Each row of a before or after table is a point. The points were changed in one or more steps. Then noise was added and the rows were shuffled. The steps act on columns, c1 being the first. Name the steps. A step turns or swaps two columns, mirrors them in a line or flattens them onto one, adds a multiple of one to another, or multiplies or shifts one. Angles are multiples of 10 degrees, from the lower column toward the higher: turns from -170 to 170, lines from 10 to 170 but not 90. Use the fewest steps. Two steps may share a column if one is a turn and the other turns, adds or multiplies; they go together, in the order done. Otherwise the lowest column goes first.

Before (10 x 2):
-5.7	-8.3
4.9	4.3
-0.6	-8.1
0.8	-3.0
-0.3	-8.3
4.0	-1.0
1.9	-4.6
-4.6	-9.0
3.8	-3.8
5.2	1.6
After (10 x 2):
7.9	2.3
3.7	3.8
10.1	-2.6
-5.5	3.7
8.1	2.1
-3.8	4.7
-0.4	4.4
2.3	4.5
10.1	-0.9
2.6	1.4
Steps: turn c1 and c2 by 110 degrees

Before (10 x 4):
-1.4	-0.5	8.1	0.2
-1.8	-0.1	-2.2	0.1
-3.8	-8.8	-2.1	-2.3
7.7	-0.2	-1.7	-5.9
2.9	-0.7	-2.0	5.5
5.0	-0.8	4.1	-0.4
0.0	-7.1	1.1	-4.9
-2.2	0.2	-1.6	6.4
4.7	-7.1	8.6	2.5
-5.0	-1.9	8.6	-4.8
After (10 x 4):
4.8	-14.3	1.8	2.8
3.6	-1.0	-8.3	5.3
-2.2	0.0	-8.1	-0.3
-2.1	-0.6	-6.9	6.1
0.1	-14.4	-4.5	-5.0
7.7	-0.7	-8.2	-5.0
-1.6	-0.9	1.9	0.1
-4.6	-3.1	2.5	-5.1
-2.7	-17.0	-8.7	-1.9
5.2	-1.8	-1.7	0.6
Steps: multiply c2 by 2; shift c3 by -6.0

Before (10 x 8):
2.9	7.6	2.9	4.8	-1.7	2.4	-3.8	2.0
3.1	3.8	-2.6	-2.7	1.4	0.9	3.0	-4.8
6.0	3.2	5.4	1.3	-2.4	7.1	-2.5	1.7
-0.1	-4.8	4.5	8.6	-2.6	3.8	1.1	-3.3
-5.7	-3.7	-0.6	-1.7	4.6	2.6	-0.6	-6.6
-2.7	-3.3	-5.6	8.5	6.5	6.7	-7.6	4.8
3.9	-1.4	2.0	5.5	-4.8	-1.8	-0.5	5.6
-6.2	5.5	-6.7	-1.9	-4.7	-1.8	-7.2	-3.5
-1.6	-4.9	-7.2	0.8	1.5	4.7	4.4	-1.8
-2.6	1.3	3.4	-1.1	-0.1	3.8	6.2	-3.4
After (10 x 8):
2.9	3.7	-3.4	-1.2	-0.2	3.5	6.1	-0.9
-1.9	5.3	3.2	-3.1	2.5	1.0	3.0	-3.0
-7.2	0.6	-0.4	0.8	2.7	4.9	4.4	5.0
2.9	-5.8	3.5	5.4	-7.3	-1.7	-0.3	0.5
-7.7	4.3	-4.8	-1.6	-7.4	-1.5	-7.7	-5.2
-6.1	-5.0	-1.5	8.2	10.2	6.7	-7.5	2.4
-1.4	6.0	-5.3	-1.9	7.4	2.5	-0.4	4.7
3.4	-0.8	2.2	4.8	-2.5	2.6	-3.8	-7.5
6.3	-1.2	5.0	1.5	-4.0	7.1	-2.4	-3.3
4.4	2.2	-1.0	8.5	-4.2	3.4	0.7	5.6
Steps: mirror c1 and c3 in the line at 40 degrees; mirror c2 and c8 in the line at 140 degrees; multiply c5 by 1.6

Before (14 x 9):
-5.3	5.5	-3.6	-0.3	-2.0	-1.7	6.9	-4.4	-3.3
1.6	3.4	-1.3	-0.8	0.1	-3.7	-5.3	-5.8	7.0
9.4	-2.8	5.4	-4.1	5.0	-3.7	-3.2	1.5	1.9
0.5	3.1	-0.1	-3.7	-2.6	-8.2	-7.0	-3.1	2.8
1.7	-0.8	-3.9	-1.1	5.3	-4.6	-3.7	-7.2	5.7
2.1	0.8	-1.6	-1.0	-2.5	5.0	-3.7	2.6	-4.0
1.3	-3.8	3.5	-4.9	7.6	-0.1	-5.0	6.3	4.7
-5.3	7.5	-0.6	2.7	-2.8	0.6	5.7	-1.5	-1.6
-0.3	6.2	-5.2	0.2	-1.2	1.9	3.1	1.3	-0.4
-2.5	2.1	6.1	5.1	-0.4	-7.7	-5.5	-6.2	1.5
2.8	-5.1	3.6	-5.3	2.8	3.5	-4.0	1.3	-0.3
-3.6	0.3	4.0	0.7	-4.5	-7.0	2.7	-7.6	7.8
-1.9	-1.1	-6.7	-0.2	-0.8	0.3	3.9	4.3	-3.7
-4.7	4.1	-2.9	8.0	-5.9	-3.5	6.5	-3.9	2.7
After (14 x 9):
3.8	-9.6	0.7	-4.7	10.0	0.5	-3.8	1.3	5.4
-0.4	-8.9	0.0	-3.3	-3.4	-8.3	-11.0	-1.9	2.8
-4.9	8.5	0.1	0.1	-0.7	2.1	-0.6	2.0	-0.4
6.0	-6.6	-1.6	5.0	-3.2	-7.2	-8.4	-5.3	0.5
4.2	-9.6	2.3	-5.3	2.9	4.7	-1.3	-0.3	-0.6
-3.7	13.3	-5.0	-0.2	-4.2	-1.4	4.7	-2.6	-3.8
-1.2	13.3	-5.1	2.3	-3.4	0.6	2.2	0.4	-1.4
-3.3	12.5	-4.2	7.6	-7.2	-4.0	5.4	-0.5	3.0
-4.0	-6.3	2.2	-1.5	1.8	-4.8	-4.7	-8.5	5.2
-2.1	-5.0	2.6	-1.0	-1.0	4.7	-5.1	3.5	-3.9
-6.6	5.2	-2.3	0.1	1.5	-0.2	5.7	4.7	-4.1
-0.9	-5.9	2.0	-0.4	-3.0	-3.8	-9.7	-5.3	6.9
5.2	-5.9	9.1	-4.2	4.8	-3.9	-2.5	-1.5	2.1
4.4	4.4	-3.4	1.0	-8.0	-6.7	3.9	-4.3	7.1
Steps: swap c1 and c3; multiply c7 by 2; turn c2 and c7 by -50 degrees; turn c5 and c8 by -30 degrees

Before (10 x 12):
-3.5	-5.8	-3.8	-4.0	-5.7	1.2	8.1	6.3	-5.9	1.0	0.8	1.0
0.6	-2.8	-1.5	4.8	0.0	-5.8	-6.5	-3.6	-2.5	-1.6	-0.7	1.7
-4.5	2.7	-1.8	6.8	1.1	1.9	-0.6	0.0	6.7	-3.8	7.7	-8.2
2.0	0.6	1.8	2.7	-2.0	-0.8	-0.8	1.0	6.4	-7.4	5.3	-3.8
2.9	0.0	1.6	1.1	1.7	-3.7	-12.0	1.4	-1.0	4.2	-6.3	4.3
-4.0	-5.5	1.5	-4.0	-2.2	7.1	3.8	-0.1	-2.2	-1.7	6.6	-0.2
-2.8	4.0	-1.2	5.8	-0.2	3.8	1.1	-1.6	5.7	-5.7	5.3	1.9
0.0	-9.5	-3.0	2.7	-4.7	6.0	8.0	2.4	-0.6	1.3	2.0	-0.7
1.5	-0.7	-2.5	1.1	-4.3	7.0	7.1	-0.5	-4.7	-0.9	3.2	-3.6
4.4	-3.2	-5.8	-3.6	4.4	-4.4	-8.4	0.7	-0.1	0.8	-2.3	3.9
After (10 x 12):
2.9	-3.4	7.2	-2.9	4.6	-0.1	5.0	1.8	4.1	-0.2	-2.5	-3.3
0.1	3.0	0.5	-9.3	-2.1	-0.6	-8.5	0.8	-0.3	-2.1	2.1	4.1
-0.3	4.2	4.9	-2.9	1.2	0.7	5.5	-2.4	0.0	2.2	-0.3	0.4
-2.0	6.1	-2.0	4.2	1.5	0.1	-1.3	-1.9	5.1	2.9	6.7	0.2
1.8	2.8	-4.0	0.8	-4.4	0.3	0.9	1.5	4.8	5.3	7.8	1.0
1.2	1.2	2.8	-0.2	-4.2	0.6	-7.0	-1.8	-5.0	0.1	3.1	3.4
2.1	1.2	3.0	0.0	4.6	0.0	11.8	2.1	0.1	-1.5	-7.6	-1.1
-3.0	6.5	-2.5	2.9	-7.7	0.1	-0.4	-0.5	6.8	1.2	8.5	-3.1
-2.7	-3.6	-1.9	-5.8	-0.4	0.0	-2.6	-1.4	-2.6	-0.3	7.0	2.0
-1.6	-4.3	3.6	-5.7	0.1	-1.0	-9.3	6.1	-4.3	-1.4	0.6	5.5
Steps: multiply c1 by 0.7; swap c2 and c4; turn c3 and c7 by 160 degrees; turn c3 and c9 by 30 degrees; turn c5 and c12 by -80 degrees; flatten c6 and c8 onto the line at 100 degrees; mirror c10 and c11 in the line at 100 degrees

Before (13 x 18):
12.3	9.9	-0.1	5.4	7.6	-4.3	0.2	4.1	2.3	2.6	-4.2	6.2	-3.8	-0.7	-2.6	2.2	3.4	5.7
-4.0	-2.7	-7.0	-0.7	1.8	-0.9	1.7	-1.2	-8.0	-0.5	-2.4	4.4	-14.3	-3.0	-1.3	0.4	-11.3	1.8
1.8	1.4	0.0	-2.3	2.0	-1.2	-10.1	3.1	-0.5	-0.2	2.1	5.4	-6.3	-3.9	-2.2	-1.4	2.9	-0.1
1.7	4.4	-2.0	10.8	0.7	1.9	4.0	-0.8	2.9	-5.7	1.1	3.6	-3.8	4.2	-0.3	7.4	-3.5	5.3
5.1	-3.0	1.8	11.3	2.9	3.9	8.1	0.1	-4.6	-3.5	-3.1	-5.0	-1.5	6.5	-3.9	5.6	-3.4	5.6
2.2	-1.2	-3.2	3.3	-4.8	-5.5	-0.9	3.3	-7.1	3.7	2.2	9.9	-0.2	10.5	-2.0	-1.6	2.8	4.5
3.9	2.1	0.7	0.7	-3.6	5.8	7.5	0.0	-2.4	-2.9	5.1	7.4	-4.1	-0.9	-0.8	-5.7	-8.1	1.1
1.1	1.4	-3.5	6.4	-3.7	3.7	4.9	3.2	-1.5	0.9	-2.6	0.3	2.0	2.8	-4.1	3.1	-3.0	2.4
1.5	-6.7	-2.9	2.2	5.2	-1.9	5.9	-4.1	3.8	2.3	-5.4	0.3	-8.0	-2.9	0.8	-4.9	-3.2	-4.7
-3.9	-4.9	-2.4	-2.8	0.4	-6.5	-5.3	4.0	4.7	-6.5	-1.2	-1.9	2.4	-3.1	-6.0	2.3	0.9	5.9
1.0	-4.1	-5.5	2.7	5.7	4.2	5.7	-3.6	1.8	0.5	2.3	3.3	-0.5	-0.6	2.2	0.7	-5.6	-0.7
4.5	0.2	-7.2	4.4	-3.6	-5.3	-5.4	2.1	-6.0	-3.6	2.9	-3.0	-1.5	-6.2	-2.3	1.8	-5.7	4.1
1.4	2.4	-5.3	-6.0	-4.7	-3.7	3.0	-10.1	-0.6	3.0	4.7	4.1	-5.4	6.3	-1.1	-2.0	-5.4	6.0
After (13 x 18):
2.1	1.2	-0.5	-2.4	-0.9	-2.3	-9.7	2.2	-0.3	0.3	-3.4	-5.3	-7.3	2.6	-2.2	2.0	3.2	0.0
5.2	-2.8	1.7	10.7	4.2	-3.4	8.5	-0.2	-5.2	-3.1	6.0	4.1	-1.2	-4.4	-4.2	-5.9	-4.0	5.0
1.5	1.1	-3.7	6.4	3.7	4.2	4.4	4.0	-2.2	1.1	2.4	-0.2	1.7	-3.0	-3.8	-1.9	-3.3	2.4
1.3	2.2	-5.5	-5.8	-3.6	4.4	2.9	-11.2	-0.2	2.8	6.7	-4.3	-4.4	4.0	-0.9	2.8	-5.9	5.9
1.2	-6.9	-2.5	2.8	-1.8	-5.6	5.3	-5.2	4.4	2.6	-3.8	-0.1	-6.7	-5.7	1.4	6.0	-3.5	-4.6
-4.0	-4.8	-2.4	-2.7	-6.1	-0.7	-5.3	4.3	3.9	-5.8	-3.0	1.4	1.8	-1.0	-6.6	-2.4	-0.5	5.9
3.5	1.4	0.4	0.5	6.0	3.7	7.7	-1.0	-2.5	-2.6	-0.6	-6.5	-3.8	5.4	-1.1	7.0	-8.2	1.4
4.0	0.0	-7.2	4.3	-4.7	3.6	-5.1	1.8	-6.4	-3.7	-6.0	2.8	-2.2	3.5	-1.7	-2.4	-5.8	3.7
0.9	-3.7	-5.2	2.6	4.4	-5.8	5.5	-4.4	1.8	-0.1	0.0	-2.9	0.1	1.8	2.7	-0.6	-5.7	-0.6
1.5	4.7	-2.1	11.3	1.7	-1.2	4.1	-0.6	2.4	-5.7	4.5	-4.6	-3.4	0.6	-0.7	-6.7	-4.0	6.1
2.4	-1.0	-3.4	3.3	-4.8	4.6	-1.2	3.2	-7.0	3.2	10.5	-10.1	-1.0	0.4	-2.3	3.8	2.7	4.8
-4.4	-2.7	-7.4	-0.8	-1.4	-1.6	2.0	-3.6	-8.4	-0.6	-3.6	-5.0	-14.3	-1.9	-1.5	0.1	-11.1	1.6
11.9	10.8	-0.3	5.4	-4.2	-7.5	-0.2	2.8	2.3	2.8	-1.3	-6.4	-4.8	-3.7	-3.1	-1.8	3.2	6.1
Steps: turn c5 and c6 by -90 degrees; turn c8 and c13 by -10 degrees; mirror c11 and c14 in the line at 40 degrees; turn c12 and c16 by 170 degrees

Before (10 x 24):
2.7	4.4	-1.0	2.6	2.4	-3.1	-5.0	4.0	3.8	-4.3	2.4	-1.6	4.1	-5.7	18.8	2.2	1.5	-0.2	1.9	-0.2	-2.6	-2.0	0.8	3.5
3.0	0.2	1.5	-0.1	2.8	0.0	-4.9	0.7	0.0	1.6	4.3	-5.1	4.9	-0.6	6.4	2.8	2.5	1.5	0.2	4.2	-5.7	10.7	-3.1	4.4
1.4	1.6	0.5	1.6	-2.0	3.8	1.6	8.7	6.9	-2.9	3.6	-1.1	0.2	-6.7	0.2	-5.6	-3.2	0.5	2.1	1.1	5.0	-6.3	8.3	-4.0
-0.1	-3.4	3.0	-12.1	1.5	3.1	2.7	1.9	-0.6	2.3	4.0	0.8	-5.7	4.9	-0.2	-2.1	1.4	0.1	1.8	0.9	-3.9	-5.6	-4.5	3.5
1.4	3.3	2.1	1.8	-2.1	4.6	3.9	2.3	3.4	3.1	3.1	-0.6	-2.1	-6.0	0.3	1.1	-0.9	4.9	-5.8	0.5	0.4	-3.6	5.8	0.8
-9.4	1.1	1.3	-5.7	-2.7	3.0	-4.7	1.0	4.4	3.5	0.9	1.0	3.2	-3.7	-0.4	-7.4	2.4	5.0	-12.7	0.8	-2.1	-6.8	-1.8	-1.5
0.7	-1.9	0.2	-0.7	-3.1	0.0	-0.3	0.7	3.8	3.1	3.0	0.2	4.5	-4.0	6.9	2.7	1.2	11.7	-0.8	-0.3	2.8	-6.0	-2.6	-3.2
-6.8	4.0	-13.3	-1.9	2.7	1.4	-4.1	0.5	6.3	1.2	-5.0	-2.5	1.5	7.5	5.1	1.9	2.6	-1.9	0.3	10.3	-5.1	-5.7	-1.3	3.9
2.7	4.2	2.3	1.6	-1.9	-2.8	-4.7	1.1	2.7	0.6	4.4	2.3	5.3	5.8	2.0	-11.7	0.0	-1.8	-1.8	5.6	-3.5	-7.1	-4.7	0.8
-5.1	3.1	-3.3	-0.2	18.8	-12.6	0.0	1.2	-0.8	-6.8	2.9	2.4	-0.2	-2.6	6.2	0.4	-6.2	-1.6	1.7	-0.8	0.8	-4.2	3.7	3.3
After (10 x 24):
2.5	5.0	2.6	-1.7	-3.1	-1.6	0.3	1.9	2.5	2.8	4.4	2.1	5.4	-6.8	2.3	-12.2	0.6	-1.9	-1.9	5.4	-4.6	-7.2	-4.7	0.9
-8.6	1.3	0.7	-6.1	4.4	-1.6	6.5	0.9	3.7	2.2	1.2	0.7	2.8	-0.2	0.6	-8.0	3.1	5.9	-12.0	0.3	-1.5	-8.9	-2.8	1.3
0.7	1.2	0.4	-1.8	-2.9	4.6	1.7	9.4	4.0	-4.9	3.2	-1.5	0.2	4.7	-0.3	-5.5	-2.6	0.7	2.1	1.6	4.7	-5.9	8.3	1.1
3.2	0.3	1.5	3.9	1.6	1.1	4.1	0.6	1.5	1.7	3.5	-5.5	5.5	-2.8	6.3	2.6	1.7	1.0	0.1	4.1	-5.8	10.4	-3.1	0.4
1.7	4.2	2.4	-1.4	-3.1	5.4	0.9	2.7	3.6	0.9	3.2	0.5	-1.9	8.2	0.8	1.4	-1.2	5.1	-5.3	0.5	0.3	-3.9	6.2	1.9
-0.6	-2.8	3.0	-3.6	11.6	3.4	-4.6	2.2	1.1	4.2	4.4	0.0	-5.2	-0.1	-0.7	-2.6	2.1	-0.1	2.0	0.9	-3.9	-5.3	-4.1	-0.3
3.0	4.3	-1.2	4.5	0.2	-1.8	6.4	4.8	4.2	-6.1	1.8	-1.8	3.6	0.2	19.7	3.4	1.5	0.2	1.2	0.0	-2.1	-0.9	0.5	2.0
-0.5	-2.0	0.5	-4.5	-2.5	0.0	2.4	0.6	2.4	2.6	3.0	0.7	4.6	3.5	7.0	2.4	0.5	10.3	-0.7	-1.0	2.9	-5.9	-2.6	0.5
-6.5	3.8	-13.1	2.5	4.2	-1.6	-1.0	0.8	6.5	2.8	-5.2	-3.4	1.8	-7.1	6.3	2.7	3.3	-2.3	0.2	10.5	-4.3	-4.7	-0.6	1.6
-4.0	2.9	-2.8	25.2	15.2	-15.3	0.7	1.1	-0.6	-7.6	2.7	1.9	-0.3	0.2	5.1	-0.4	-6.3	-2.3	2.3	-0.2	1.3	-4.0	3.8	-0.2
Steps: add 0.5 times c1 to c6; multiply c5 by 1.6; turn c4 and c5 by -60 degrees; turn c10 and c14 by -20 degrees; turn c7 and c14 by 140 degrees; flatten c9 and c24 onto the line at 20 degrees

Before (10 x 32):
-3.5	5.3	1.6	-1.3	0.1	0.3	2.1	-4.5	4.4	-2.0	-1.7	-2.1	4.7	-0.2	-4.7	1.8	0.6	13.1	19.8	-0.6	19.1	4.4	2.4	1.4	2.2	2.2	-4.5	-1.8	6.5	0.4	2.6	3.6
-4.9	-4.8	1.1	-10.9	0.9	4.8	5.1	7.8	3.5	-4.0	1.1	-4.4	2.6	-3.0	-2.1	-7.2	-4.2	8.3	8.0	-2.4	-1.8	2.6	-4.5	-7.0	2.6	-1.0	1.8	5.0	5.6	-3.3	3.6	-0.8
-4.8	11.1	2.2	3.3	0.4	-3.6	3.4	-4.8	4.7	2.0	-3.0	-5.5	2.8	0.3	-0.5	5.7	1.7	3.0	-0.3	0.6	0.6	1.3	-4.1	2.9	-0.6	10.3	-0.6	-2.2	-1.3	-2.5	4.1	-4.0
-3.9	-3.0	1.7	2.8	2.7	-2.2	0.0	5.0	6.3	-4.0	1.6	-3.0	2.3	1.6	2.7	2.6	3.3	3.6	7.7	-2.0	-8.5	0.0	-1.9	2.8	-0.2	3.7	1.8	3.7	3.3	0.7	-6.2	-0.3
-1.6	-1.6	-6.3	0.9	0.8	4.9	-1.0	-4.5	-10.0	-1.4	-2.1	-2.2	-4.2	-3.1	0.8	-6.7	-4.1	9.3	-1.3	0.2	-6.6	1.7	-2.4	-1.4	2.3	5.7	1.0	2.6	-0.4	-2.8	-1.2	-1.0
-3.2	-6.0	-3.9	5.8	3.0	5.0	-1.8	-3.4	3.4	-2.4	1.7	-4.0	1.9	1.6	-0.8	4.9	-4.2	-0.4	3.1	-3.4	-6.9	2.4	0.0	3.3	0.3	-0.5	2.9	-3.8	-11.2	-1.3	3.1	-4.5
-2.1	-3.7	3.1	5.7	2.4	1.5	-0.8	5.3	-4.9	-3.5	2.7	-5.1	4.1	2.5	2.6	4.0	8.8	-0.4	-3.0	-2.9	-6.2	1.9	-1.6	3.3	1.1	0.1	-4.6	3.5	3.8	-2.6	-9.0	7.4
-15.3	-4.5	2.0	0.7	7.7	0.4	3.0	-0.3	4.4	-3.6	-3.1	-3.7	-2.5	-2.9	0.2	5.0	-3.3	0.0	0.8	-3.3	-0.7	3.7	3.5	1.0	0.1	-2.0	0.7	-4.5	-3.0	-2.0	4.3	-1.5
-2.5	-2.0	-0.3	2.0	-0.6	1.6	-1.6	-2.1	6.0	-0.4	-1.1	-2.3	4.4	1.3	2.2	-4.6	10.8	0.9	0.4	6.3	1.3	3.4	0.0	1.5	-7.4	-1.8	-7.1	3.1	1.0	0.5	-13.4	0.2
-3.6	3.9	-3.3	0.7	-0.9	5.0	2.7	-4.9	5.1	-0.9	-2.9	4.6	3.6	-2.6	-6.6	4.0	-6.0	0.1	1.1	-1.4	-0.4	-9.5	-4.2	0.5	3.4	-1.7	-2.1	3.9	4.3	-1.8	3.5	3.3
After (10 x 32):
-2.0	-3.1	1.2	8.6	-0.8	2.8	-0.9	-7.7	-5.8	-4.3	2.4	-0.5	4.5	1.8	-4.4	5.4	8.5	0.2	-2.5	-2.6	-5.1	1.1	-0.9	2.0	-0.7	0.7	-4.1	-8.1	4.0	-2.0	-8.6	-2.1
-3.6	3.3	-3.0	1.4	5.7	-1.2	2.9	6.3	4.9	-1.3	-2.8	1.4	4.0	-2.3	3.2	3.7	-5.7	0.0	2.1	-1.5	-0.6	-12.6	-4.8	-0.7	1.1	-2.5	-2.3	-5.7	4.7	-2.7	3.9	0.9
-3.9	10.9	2.0	4.7	0.6	-2.9	4.2	0.9	4.8	1.3	-2.5	-7.3	1.9	1.0	-0.2	5.0	2.6	2.1	0.7	1.2	1.3	3.1	-4.1	1.5	-1.5	9.0	-0.3	4.9	-1.1	-2.4	4.3	1.2
-3.7	5.7	1.1	-2.4	3.6	3.7	1.4	1.7	4.7	-1.1	-0.5	-3.8	4.4	-0.1	2.9	1.5	1.4	12.4	20.2	-0.1	18.5	2.8	2.7	-0.4	0.0	3.5	-5.0	-1.9	5.5	-0.2	3.1	-3.9
-1.9	-3.6	0.9	3.8	-2.4	3.7	-2.6	0.1	6.0	-0.3	-1.5	-3.3	4.5	2.2	-0.8	-4.4	11.1	0.5	-0.2	6.3	0.8	1.5	0.1	4.5	-2.2	1.2	-7.1	-2.5	1.1	1.3	-13.9	1.6
-3.2	-5.9	-4.9	8.1	3.0	4.5	-2.0	-0.3	4.1	-3.0	2.5	-4.8	2.7	1.4	-2.2	5.0	-4.7	-0.3	4.0	-4.0	-6.6	0.5	-1.2	2.2	-0.8	3.4	2.5	5.5	-12.0	-2.1	3.0	-0.5
-15.4	-4.9	1.4	0.6	4.1	2.0	3.7	-2.3	3.6	-3.8	-3.5	-2.8	-2.3	-2.8	-7.0	5.3	-3.5	-1.0	0.9	-3.3	0.3	3.5	4.2	0.1	-0.4	-0.3	0.7	4.4	-2.9	-1.7	4.8	-3.4
-5.4	-3.8	1.5	-17.9	2.2	5.3	4.7	-8.9	3.1	-4.2	0.7	0.7	2.8	-2.9	-0.1	-8.2	-5.0	8.1	7.5	-2.1	-1.8	-0.1	-4.5	-7.3	4.7	2.8	0.8	-3.4	6.3	-3.2	4.7	4.6
-1.4	-1.5	-6.3	2.2	0.8	5.8	-1.4	1.9	-10.2	-1.8	-2.5	-4.8	-4.2	-2.6	-1.1	-7.4	-4.3	9.7	-1.6	-0.7	-5.8	-0.3	-4.7	-1.6	1.5	8.9	0.4	-1.3	-1.2	-3.1	0.2	3.5
-3.8	-2.9	2.3	4.2	-1.4	-2.4	-1.2	-5.1	5.5	-4.2	1.7	1.0	2.2	1.6	-2.1	2.4	2.6	4.4	7.8	-2.8	-7.9	0.7	-1.9	2.8	-0.6	2.3	1.7	-2.9	3.8	1.6	-7.1	2.1
Steps: multiply c4 by 1.6; mirror c5 and c15 in the line at 150 degrees; turn c6 and c22 by -30 degrees; add 0.7 times c6 to c26; mirror c8 and c12 in the line at 70 degrees; flatten c24 and c25 onto the line at 150 degrees; turn c28 and c32 by 130 degrees
